Each row is a point. Each copy is the shape, with its points in the same order, turned, moved and blurred by noise. Say if it was mirrored as well.

Shape:
1.58; 2.39
2.30; 1.60
-0.94; -2.12
1.46; 3.52
1.07; 0.97
-1.36; -1.24
Copy 1, 6 rows:
-2.61; -0.58
-1.90; -1.56
1.86; 2.16
-3.77; -0.50
-1.30; -0.20
0.87; 2.27
Copy 1 is: mirrored
Copy 2:
2.43; 2.34
2.61; 1.37
-2.20; 0.09
2.97; 3.37
1.26; 1.43
-2.08; 1.08
Copy 2 is: only turned
Copy 3, 6 rows:
-3.47; 0.00
-3.30; -0.85
1.60; -1.04
-4.35; 1.04
-2.39; -0.54
1.32; -0.42
Copy 3 is: mirrored

Shape (7 x 3):
-0.52; 3.81; 1.44
-2.75; -0.22; -1.73
-0.94; 3.22; 2.08
2.79; -0.89; 0.87
-0.04; 3.20; 1.34
1.35; -1.14; -4.23
0.04; -0.16; -0.01
Copy 1 (7 x 3):
-0.70; -1.44; -3.14
-2.95; 2.19; 0.19
-1.71; -1.56; -3.27
1.78; -1.92; 1.46
-0.50; -1.61; -3.14
2.09; 3.74; 1.19
-0.44; -0.02; 0.00
Copy 1 is: mirrored
Copy 2 (7 x 3):
-0.18; -2.97; 1.79
-1.04; 0.53; -2.52
-0.82; -2.16; 2.28
3.53; 1.32; 1.81
0.20; -2.32; 1.60
3.95; 0.46; -4.06
1.02; 0.85; -0.25
Copy 2 is: mirrored
Copy 3 (7 x 3):
-1.94; 2.99; 0.88
-2.18; -2.60; -0.01
-1.94; 2.84; -0.01
3.19; 0.42; 0.15
-1.17; 2.67; 0.84
1.60; -3.68; 2.88
0.33; -0.45; -0.06
Copy 3 is: mirrored

Shape:
-2.01; 0.99; 1.66; 1.24
2.71; 1.97; -0.28; 3.21
4.32; 0.68; 0.29; -2.31
-2.11; -1.33; 0.30; 2.26
-3.52; -0.38; 0.61; 1.38
-2.66; -2.80; 0.01; 0.82
2.13; 2.52; -2.51; -0.78
-0.41; 1.80; 3.96; 1.12
1.82; -0.64; 0.29; 1.96
2.42; -0.58; 0.75; -2.35
Copy 1:
-1.07; 0.33; 1.41; 1.07
-3.46; 1.18; -3.14; 0.74
-0.22; 0.83; -3.87; -3.79
-2.49; -2.08; 1.61; 0.86
-1.09; -1.51; 2.41; 1.61
-1.03; -3.67; 2.32; -0.20
1.07; -0.05; -4.46; 0.10
-1.79; 2.92; 2.20; -0.45
-3.07; -0.23; -1.56; -1.05
0.09; -0.44; -1.86; -3.21
Copy 1 is: mirrored
Copy 2, 10 rows:
-1.71; -2.60; -0.45; 1.75
-0.28; 0.05; 2.41; 4.82
1.69; 2.36; 2.78; -0.46
-1.28; -1.63; -2.50; 2.92
-2.80; -2.14; -2.08; 1.74
-1.28; -1.58; -4.29; 1.18
-2.40; 3.44; 2.25; 1.86
-0.64; -3.47; 1.88; 1.26
0.71; 0.14; -0.25; 2.95
1.37; 1.01; 1.08; -1.18
Copy 2 is: only turned
Copy 3 (10 x 4):
2.35; -1.88; 1.64; -0.22
-1.08; 1.13; 3.02; 2.54
-3.67; 1.25; 1.19; -2.26
2.06; -2.02; -0.74; 1.72
3.81; -1.99; -0.28; 0.77
2.21; -2.63; -2.61; 0.35
-0.64; 3.90; 1.11; -0.60
0.75; -2.87; 3.56; -0.89
-1.33; -0.74; 0.47; 1.77
-1.87; 0.05; -0.10; -2.79
Copy 3 is: mirrored
Copy 4, 10 rows:
-0.23; -0.80; -2.69; 1.74
0.74; 4.04; 0.68; 1.30
2.99; 0.04; 2.79; -1.98
-1.69; -0.97; -0.02; 2.73
-2.30; -1.93; -1.39; 1.13
-2.32; -1.92; 0.84; 2.00
0.56; 2.90; 0.56; -2.84
3.05; -0.23; -2.55; 1.67
0.75; 1.14; 1.56; 1.58
2.14; -1.05; 3.28; -1.15
Copy 4 is: mirrored
